Each row of a before or after table is a point. One or more steps were done to the points. Then noise was added and the rows were shuffled. The steps act on how far a point lies along the listed directions, d1 being the first. Write out the steps. A step turns or swaps two directions, mirrors them in a line or flattens them onto one, adds a multiple of one to another, or multiplies one. Angles are multiples of 10 degrees, from the lower direction toward the higher: turns from -170 to 170, lines from 10 to 170 but not 90. Use the fewest steps. Two steps may share a direction if one is a turn and the other turns, adds or multiplies; they go together, in the order done. Otherwise the lowest direction goes first.

Directions:
(1): [-28 -34 -21]
(2): [ -3 -24  42]
(3): [-39  26  12]
Before (14 x 3)
[[  4 -11   3]
 [-13  37  -9]
 [ -6 -17 -30]
 [  9   1   3]
 [-45  37  24]
 [ -1   4   5]
 [-57   9   3]
 [ 11   0 -10]
 [-68 -32 -34]
 [-24  -6   7]
 [-31 -32 -68]
 [  8  -6   4]
 [-27  39 -64]
 [  8  11   6]]
After (14 x 3)
[[  9   5 -10]
 [ 10  -6   6]
 [-31 -57 -46]
 [ -4  16  11]
 [ -1   5   6]
 [-21  30 -71]
 [  7 -58 -84]
 [  3 -10   5]
 [-39   4  -3]
 [  9   1   9]
 [-54  43  29]
 [  9 -31 -27]
 [-19 -10   2]
 [-22  43  -5]]
Steps: add -0.7 times d1 to d3

Directions:
(1): [  4  17 -53   8]
(2): [ 17 -22 -13 -47]
(3): [-49  14  -3 -24]
Before (12 x 4)
[[ 31 -14  28  -3]
 [-24  47  -2  42]
 [ 31 -36 -12  -5]
 [ 29   9  -7  19]
 [-19 -30  -7 -21]
 [-11  -2 -14 -40]
 [  7 -47  39 -31]
 [-55  21  34  11]
 [-47   1  51 -37]
 [ 23  14 -30  30]
 [-48  -2  34 -12]
 [  3 -27  39  -5]]
After (12 x 4)
[[ 26 -16 -34  26]
 [-52   9  42  -6]
 [-55  18  18   8]
 [ 36 -26  10 -24]
 [-62  45   9  27]
 [-18  16 -25  59]
 [ -2 -12  58 -38]
 [ 36 -10   6  -6]
 [ 22  16   2  37]
 [ -9   8   5  40]
 [-22  10 -32  -6]
 [-27 -10 -27  18]]
Steps: swap d1 and d2

Directions:
(1): [38 -3 32 23 40 11  8 39]
(2): [  9 -12 -50  11  37 -44 -11   2]
(3): [ 14   4  11 -37  44  12   7 -50]
(4): [-28  38   3 -10  23  11 -54  19]
Before (14 x 8)
[[  8  -3   4  -1  -2  -1   3 -10]
 [  6   4   3  -8   7   4   1  -6]
 [  2  -7  12  -7 -20  12  17 -16]
 [ -4   3  12  -2 -14  10  10 -10]
 [-33   0 -15 -22 -52  10   4 -39]
 [ -9   0 -10 -12 -13  -2  -3  -8]
 [  0  -9   1   1  -6  -3   6  -1]
 [ -6   2  18 -13 -14  11   7 -17]
 [  0  -5   2   2  10   5   0  -8]
 [  7  -7   7  -6  -2   9  16  -8]
 [  2   9   1  -9   1  -2   0  -7]
 [  1  -1   9 -10   1   6   4  -6]
 [  5  -1  18  -8 -13  16   9  -8]
 [ -7   7  13  -1  -9  12   1  -1]]
After (14 x 8)
[[  3   7  -4  -5  -3  -6   0  -2]
 [-17  13  12  -6 -17  16 -16   5]
 [-11  12  -1   0   5   1 -14   5]
 [  6   4   1 -10  11   2   1  -8]
 [ -3   4   5  -9   5   3  -5  -4]
 [-17  16   5   1  -8   6 -13   4]
 [  2  -6   4   1  13   7   0 -11]
 [-63  12 -37  25 -95  -8 -33  39]
 [  3   2   8  -4  -2   3  -3  -8]
 [ -7  13  11 -10   4  13 -16   1]
 [-13  -1 -16   3 -30  -8  -7  14]
 [-19  12   6  -6  -7   3 -18   4]
 [ -5  -4   7   2 -10   2   0   4]
 [ -2   6  13 -10   3  18  -2  -5]]
Steps: add 1.5 times d1 to d3; turn d2 and d4 by -80 degrees

Directions:
(1): [ -3 -10  28  65  36 -17   9 -17   3]
(2): [ 12 -61   1   6   6  50  -2  16 -22]
(3): [ 42  37 -34  33  -2  21  21  27  -8]
(4): [-14  -3 -33  11  -8 -24 -12 -21 -67]
Before (11 x 9)
[[ 12   4 -20  -8  -8  11   0  15  -3]
 [ -6  -5  -8 -15  -2  -6  -3  -9 -16]
 [ -5   0 -17 -18 -15  -8  -4  -6 -19]
 [ -5   3 -19  -6  -6  -7   1  -5 -26]
 [  7   4 -18  -7  -7   8  -1   7  -8]
 [  9  23  -5  15   0  -9   3   2   9]
 [ -1   6 -19  -9  -6   1   1   5 -12]
 [ -2  17  -6   7   1  -4   3  -3   3]
 [ 12   1  -3  11  -2  14   0   6  -4]
 [-33   7  19 -17   2 -41 -14 -25  11]
 [ -4  23 -18   0  -4 -21  -4 -10 -20]]
After (11 x 9)
[[ -2   3  10 -29 -10  -2   2   2  27]
 [ -6  96  16  -6  -3 -57  10  -9  70]
 [  0  -5   7 -22   3   7   4   2  21]
 [-15  -4  13 -25  -2  -5   1  -3  14]
 [  1 -16 -13 -14  -8  13  -7  10  -7]
 [-16  42  -7   4  -5 -50  -7 -23   0]
 [ -9   1  -2 -21  -3  -1   0   1  10]
 [-24  47  12 -24  -2 -51  -7 -22  30]
 [  0 -27  -2   5   1  19 -10  -1 -23]
 [  0 -15  -9 -17  -8  13  -7   3   1]
 [-16  32  -3   1  -3 -28  -1 -17   4]]
Steps: add 0.7 times d1 to d3; turn d3 and d4 by 110 degrees; multiply d2 by 3

Directions:
(1): [ -7  10 -75  41 -22  -3  28  -1  21 -10  10 -10]
(2): [ -5 -11   8 -16 -29 -45  33  36  26  35 -17  40]
Before (11 x 12)
[[  2 -14 -25  11   1 -21  24  14  16  10  -1  -6]
 [ 14 -13  89 -52   6 -22 -13  13  -6  41  -3  46]
 [-10  -9  11 -23 -19 -46  25  30  13  17  -7  52]
 [  9  -6  29 -13 -13 -28  23  29  25  30  -6  29]
 [  3 -15   1  -6 -31 -12   4  33  25  13  -5  10]
 [  2  -6  -8   8   7  15 -10  -8 -10  -8   2 -18]
 [ -4   3  11 -14 -21 -21  25  17   0  18  -8  22]
 [-18 -10  26 -22 -20 -28  17  24   5  23 -21  31]
 [ -6 -13  25 -33 -29 -43  32  38  28  36 -25  33]
 [  9   3 -15  28  11  30 -12 -21  -4 -37   9 -34]
 [ -2   3 -44  44   5  14  17 -16   4 -22   8 -34]]
After (11 x 12)
[[  0  -7 -19  12   4  16  -3  -9  -5  -8   3 -17]
 [ -4  -2 -49  43 -10  -1  31  -1  17  -9   2 -21]
 [  3 -17  17 -15 -24 -11  -6  34  19  14  -5  12]
 [ 11  -6  52 -25   0 -18   8  22  13  26  -5  22]
 [ -8 -12  42 -37  -5 -38   8  24   0  15  -6  47]
 [-15 -11  47 -32  -5 -17   3  15  -5  19 -21  25]
 [ 19  -8  96 -48  28   7 -37  -9 -26  22   7  21]
 [ -3   1  30 -19 -12 -13  16  11 -11  17 -10  20]
 [  3 -17 -12   3   0 -25  23  17  15  15  -5   0]
 [  5   6 -36  38  -1  18   4 -12   8 -34   8 -28]
 [  0 -15  61 -48  -9 -29   8  27  12  32 -26  28]]
Steps: turn d1 and d2 by 30 degrees

Directions:
(1): [-31   0  28 -24  -6  31  -3   2   1 -49   8 -20  65  25]
(2): [ -3 -39  47 -20  13 -34  49 -38  12  17   7 -34  -4  -7]
(3): [ 22  21  41 -12 -46  34 -38  -9 -12  40   0 -38 -11  -9]
Before (10 x 14)
[[ 34  11  34   2 -29 -20 -32 -23   6  72  11 -25 -70 -11]
 [-11  40 -64   2  19  11 -31  36   4 -64   4  33  52  25]
 [-54   0 -17 -25  12  -3   1   3  -8 -68 -11  13  74  27]
 [  7 -33  13   4  33 -49  61 -40   5  21   1 -17 -14  -6]
 [-12 -25  74  -8  -3 -17  20 -27   6  16   5 -38  11   9]
 [  8  16  22  -4 -33  47  -3  -1  -9  46   9 -13 -38 -13]
 [-14  14  -8  -3   0  16  -6   9  16 -15 -13  11  19   2]
 [  3   5  39 -29 -42 -14  15  -8  11  29  -9 -55   5   2]
 [-10 -15 -35  -2  56 -19  34  11  27 -53 -22  40  30  34]
 [-10   8 -42  15  29 -26  -5  21  14  -8   3  59  -2  -1]]
After (10 x 14)
[[ -8 -26  24 -10   8  -1  58 -20   7  29  15 -11 -33 -10]
 [ 18  43 -33   5  -8  50 -53  40   6 -27 -28  33  19  29]
 [-35 -28   8  16  41 -37  34   4  13 -38   3  19  22  15]
 [ 24  56  14 -20 -43  52 -68   7  -8   4   5 -35  33  12]
 [-34  31  -5 -28 -31  37 -49  11 -26 -40 -11  -4  74  23]
 [ 14  40 -13   6 -19  14 -56  17   2  29   0  28  -9  -6]
 [ -2   1 -64  35  40 -30  24  11  -3 -19  -6  43  -4   6]
 [  7 -36  14   7  35 -75  36 -33  29  31  14   1 -57  -3]
 [-20 -24  -3 -17  10 -51  55  -1  25 -15  -8 -18  15   9]
 [ -5  12  14 -11 -14  21 -13  -1  14   2 -10  -6  14  -3]]
Steps: turn d2 and d3 by -90 degrees

Directions:
(1): [-40 -18   5 -11   4   9  -8  71 -12  10  -2  25  -9  -2  29 -43  27  20
  58 -21]
(2): [ 18 -24  34 -11 -23 -10  77  -4  39  27  13 -14   9  -8  23  12  52  27
  -8  -8]
(3): [  2  -3  -5 -34   6   4 -17 -44  -3  16 -32  22  17  -4  83 -40 -11  16
 -29  24]
(4): [-24 -23   0  22 -28 -45 -40 -35   7  -1 -10  51 -35   6   4  51  30  29
  12  -3]
(5): [ 16  44  52  11 -37 -14  27   7 -39 -10 -38  24 -17 -34  -3  -7 -43  23
  -3 -31]
Before (14 x 20)
[[ 24   7  11  10   9 -11  28  -5   0  -4  -4  -5  -1  -3 -31  28 -11   2
    3  -9]
 [  4 -23  -7  14 -16 -24  24 -24  30  10   1  16  19  -5  24  25  28  23
  -24   6]
 [-32 -61 -53 -16  24  24   6  11  76  40  48 -34  31  48  36 -23  75 -24
    4  39]
 [-18 -56 -41 -38  46  34   5  45  33  30  35 -14  33  17  46 -37  60   6
   21   9]
 [  7  18 -30   8  20   3 -39 -18 -30 -21  14 -20   8   2 -21   5 -41 -29
  -40   3]
 [  7  13   2 -19  -3  11  24 -14   8  11  -1 -21  12   2  12 -19   3 -12
  -25  20]
 [ -3  11 -50   1  29  10 -46   7 -22 -23   0 -10  -3   5 -20 -21 -59 -50
  -11   8]
 [  0 -11  21   2 -14 -16  35   3  10  15  12  -2  10 -14  12  -7  22  29
    9 -16]
 [ -1   1  27 -24   0   3  46  24   9   7  -9   3   3 -13  41  -8  26  16
   26 -10]
 [  3  -2   3  -1   0  -2  17 -28  -2  -7  17  -2   3  10 -13  15   2  -8
  -10   4]
 [ 14   0 -13  -7  10  12  -1 -34  15   3   0 -21  -6   0  11  -1 -11 -10
  -22  22]
 [-21  -8   9 -23   7  16  14  18   8  26 -13   8 -12   3  33 -37  26  13
   14  -3]
 [  1 -26   7  -3 -17 -11  24  -1  30   5   0 -21  -4  13  -4  11  30   1
  -15 -15]
 [ 26  18   2   1  22  14  16 -19   6  10  11 -28  21  -4  -5   2   6 -26
  -23  10]]
After (14 x 20)
[[  4  35  47 -14 -16  -4  40  29 -25  -7 -34  21 -12 -33  32 -14 -17  23
   28 -28]
 [  0 -51  -2 -41  19  22  61  46  40  43  28 -12  31  -1  59 -34  73  29
   17  -8]
 [  0 -21 -60  -3  41  12 -37 -25   9  -7  45 -40  23  22 -13  14   3 -37
  -41  24]
 [-17   6  23 -19  -4  13  18  19  -6  22 -21  15 -17  -5  32 -40  11  16
   13  -8]
 [ 16  -3 -10 -10   7  12   8 -34  21   6   3 -23  -4   2  15   1  -6  -7
  -20  22]
 [  4   3  11  -3  -4  -2  22 -27  -4 -10  14  -1   0   7 -11  14  -1  -6
   -9  -1]
 [ 11  -6  31   5 -37 -22  37   5   5  -2 -20  -8 -12  -3  -8   6   8  10
  -18 -28]
 [  5  21  41  12 -31 -21  32   9 -21   2 -13  16  -3 -32   5 -15 -15  38
    8 -30]
 [ 22  15  14  15   9 -11  17  -5 -13 -12 -13   1  -6  -7 -33  25 -26   0
    4 -12]
 [ 10  23  14 -19 -13   6  31 -12  -1   9  -9 -16   9  -6   9 -20  -7  -7
  -24  13]
 [ 27  20  11   3  15  12  24 -19   4  11   7 -25  17 -10  -1   1   3 -22
  -24   8]
 [-12 -42 -90 -14  54  19 -41  -2  32  -3  43 -40  20  37 -10  -8   4 -61
  -13  37]
 [ -7 -57   1 -19 -16   6  83  12  87  57  39 -32  30  26  53 -20  94  10
   -4  15]
 [ 11   4  18  22 -33 -32  33 -20   4   3 -20  29  10 -20  23  21  -2  33
  -24 -11]]
Steps: turn d2 and d5 by 50 degrees; multiply d5 by 1.6

Directions:
(1): [ 19 -12 -20  13  30  55  41 -22  33  17  39  -5 -11  24 -13  54  -1  14
   1   0 -61  16  -6 -30]
(2): [-35   1  14 -36   1  17 -12 -70  -5  -4 -30  28  -4  -4  34 -22  25  41
  -8  34 -34 -40 -33 -15]
(3): [ 24 -52  12 -14   2   9 -57 -19  -5 -30  54 -10  18  23   4 -27  12 -26
  30 -23 -19  15 -47  33]
Before (13 x 24)
[[ -2  13  -7  12   2  -1  31   2   7  16 -17   4  -7  -9  -1   5   3  14
   -5   7  -2   1  22 -22]
 [ 30 -53   8 -15  14  14 -32 -24   3 -10  42 -18  16   9   2  -1   7 -12
   30 -15 -33  27 -41  16]
 [ -6 -22  15 -23  -8   5 -43 -31  -7 -23   5  14   9   5  21 -28  17  -4
    6  13 -12  -2 -30  11]
 [ 10 -21  -6   7   5  12 -11 -11   1  -2  27  -8   4  19   2   3   9  -2
   18  -5 -24   6 -23  15]
 [ 18 -42  -1  -4  15   8 -28  -2  -4 -26  39 -12   8  19 -10  -2   5 -30
   22 -19 -22  21 -31  18]
 [  8  -4  -9   3   0  12   6  -6   5   6  19 -12  -8  -5  -6  15   0   8
   -4  -4  -8   2  10  -9]
 [-17 -29  21 -33 -10  -5 -60 -49 -17 -23 -14  10  13   5  37 -50  22  11
   15  10  -6 -29 -37  12]
 [-17  23  -5  -5  -2   0  19 -18   0   5 -26  11  -2  -7  -6  16  -5  26
  -10   7  -1 -14  18 -21]
 [-13  10  -3 -11   1   7  17 -27   7  12 -14   8 -10  -7  18  15  15  23
   -9   8 -28 -12   3 -11]
 [-12  -5  -3 -10  -8   6   3  -9   7  -6  -2   5   4   5   1  -1  -4  -3
    1   5 -17  -4 -12   1]
 [ 16 -11 -11   0   9  20  -6  -6  -1   8  19  -2  -2  16  -3   5   2  -4
   10 -10 -14   5 -14  -4]
 [-23  11  22 -25  -3   3   1 -51  -5   5 -33  18  -9   0  28 -16  12  47
  -12  26 -24 -28 -17 -18]
 [ -5   0  -4  -2   5  14  20   3   4   6   5  -3  -8  -7   1   8 -10  14
  -10   2 -11  -5  -1 -13]]
After (13 x 24)
[[-17 -32   7 -33  20  51 -16 -93  12  -2   3  18  -1  23  38  -2  29  46
    5  29 -74 -31 -48 -29]
 [ 28 -53  14 -21   6  -1 -44 -20  -4 -16  37 -16  20   4   5 -17   7 -16
   30 -15 -19  22 -44  25]
 [-27  14  10 -26 -12 -15 -10 -35  -9   0 -34  15  -5 -17  31 -16  22  24
   -7  13  -8 -27  -4   2]
 [ -6 -21   7 -25   7  36 -19 -56   6 -15  13  19  -1  14  25  -2  21  16
    1  23 -48  -5 -37 -12]
 [  6 -22   1   2  -4  -3 -27  -4  -8  -8  18  -8  10  13   5 -15  11  -7
   17  -7  -7   2 -23  26]
 [-16  -4   1 -16 -10   0  -5 -13   4  -8  -8   6   6   3   2  -9  -1   1
    0   8 -16  -8 -14   4]
 [ -7  12   0   8  -7 -19  12   8  -4  11 -29   4  -2 -15   5 -16   4   8
   -5   3  18  -4  20  -8]
 [ 19 -42  -1   0  12   3 -32   5  -8 -26  40 -14  11  19 -14  -3   1 -37
   23 -23 -16  24 -30  24]
 [-37  13  28 -42  -3  11  -6 -82  -7   4 -48  32 -12  -2  45 -28  24  64
  -14  41 -42 -46 -33 -24]
 [ 11  -9  -3  -6  -2  -1 -27   4 -15   0   7  -3   4   7   1 -19   1 -11
   13 -11  11   0 -16  11]
 [  4  -2  -1  -3 -14 -14 -16   2  -9  -2   7 -11  -1 -13  -1 -11   1   0
   -2  -8  19  -2   8   8]
 [-24  25   3 -12 -12 -12   7 -22  -8   1 -36  14   2 -13   1  -1  -2  27
   -9   9  10 -20  14 -15]
 [-10   2   4  -8  -8  -8  -2   9 -10  -3  -8  -2  -4 -15   8 -17 -10   6
  -10   3  13 -13  -3   1]]
Steps: mirror d1 and d3 in the line at 80 degrees; multiply d2 by 1.6
